Each row is a point. The last column is the point's height on a tilted bowl or saddle (a function of degree 2), plus a little noise. Count its main directions that bend up, bend down and stay straight.

Points (15 x 4)
[[-10   1  -9  21]
 [ 11  11  -2  21]
 [-31  28  11  18]
 [-41 -33 -29  27]
 [-52 -20 -34  36]
 [ 41  22   0  23]
 [ 14   8 -22  23]
 [-44  31   1  23]
 [ 22 -17  78  66]
 [ 14  -5 -14  25]
 [-14 -12  53  40]
 [ 26 -62  33  35]
 [-32  74 -33  -2]
 [-32 -16  39  35]
 [-35   7  29  30]]
Directions: 2 up, 1 down, 0 straight

Points (24 x 5)
[[-25 -29  -9  52  12]
 [ 26  -1 -39 -45  42]
 [ 12  -3  32  20   1]
 [  3 -53  46  25  10]
 [ 31   3  60  -1  25]
 [-16   4 -16 -52  30]
 [-17  26  38  23  16]
 [  5 -21 -44 -10  19]
 [ 68  -2   0  19  40]
 [-51  -7  18  62  26]
 [ 52  30 -52 -43  87]
 [ 10 -26  35  -9  -1]
 [-30  44 -12 -12  38]
 [-23 -55   2  19   2]
 [ -6  31 -56  -5  53]
 [-11  19 -25   1  17]
 [ 10   4  -3  -2   2]
 [ 20 -49 -15   5   8]
 [ 18  21 -32  -7  28]
 [-29 -78 -16  14  24]
 [-17 -39 -26 -30  15]
 [  5 -42  -6 -16   2]
 [ 25 -72  59 -13  39]
 [-24  34   5 -48  43]]
Directions: 4 up, 0 down, 0 straight

Points (40 x 7)
[[ -6 -26   9  27 -25  20  -7]
 [-25  11 -20   2 -36  56 -56]
 [ -5  24 -17  -8 -23   3 -20]
 [-29 -10  13  20 -26 -43   1]
 [-41 -36 -26 -13  33  16  -5]
 [-32 -66   0  -5 -26  10   0]
 [  9 -34  14  28 -44  -8 -12]
 [ 77   2  30  -1 -48 -48 -81]
 [-21 -11  16  24 -32  13 -11]
 [-26 -12 -16 -17 -18  15 -13]
 [ -8 -21  20 -43  -1   4 -10]
 [ 39 -48  59  30   5  25 -32]
 [  5  14 -41  61  23  -1 -14]
 [ 23  19  31  -5   6 -50 -18]
 [  8  -8  -9  37  16  28 -13]
 [ 24  42 -32 -35  10  18 -28]
 [-25 -10  43  -7 -35  24 -31]
 [ -7  16 -35 -16  48  47 -35]
 [-14  54   3 -65  13   9 -42]
 [ 78  28   8  27  -7 -30 -48]
 [-18 -29  14  85  20  49 -39]
 [-68  39  19  17  43  17 -22]
 [ 66   3  32   7 -57 -10 -73]
 [  8  29 -35 -14 -31  14 -37]
 [ 18 -15 -74  37 -33  11 -26]
 [-22 -25 -20 -10 -20   9  -7]
 [-20  20  18  22  29 -22   3]
 [-31 -10   3  13 -56 -26 -17]
 [-16   6   9  78  24   2 -23]
 [ 11 -45  -7  25   6  28   2]
 [ 30  15  31  -9  44  20 -26]
 [ 11 -32  27 -11  92 -32  -8]
 [  7 -21 -13 -73 -37 -37 -50]
 [ 25 -64  35 -36  20  -9  -3]
 [  4  21 -58 -64  -4 -53 -26]
 [  5  82  32  37  -8 -25 -60]
 [  5   4  30  41  37 -38 -12]
 [-35  41  68 -22  -9 -38 -36]
 [  2 -22 -11  -5   1  -5   6]
 [ 32  27 -15  43  -8   8 -29]]
Directions: 0 up, 4 down, 2 straight
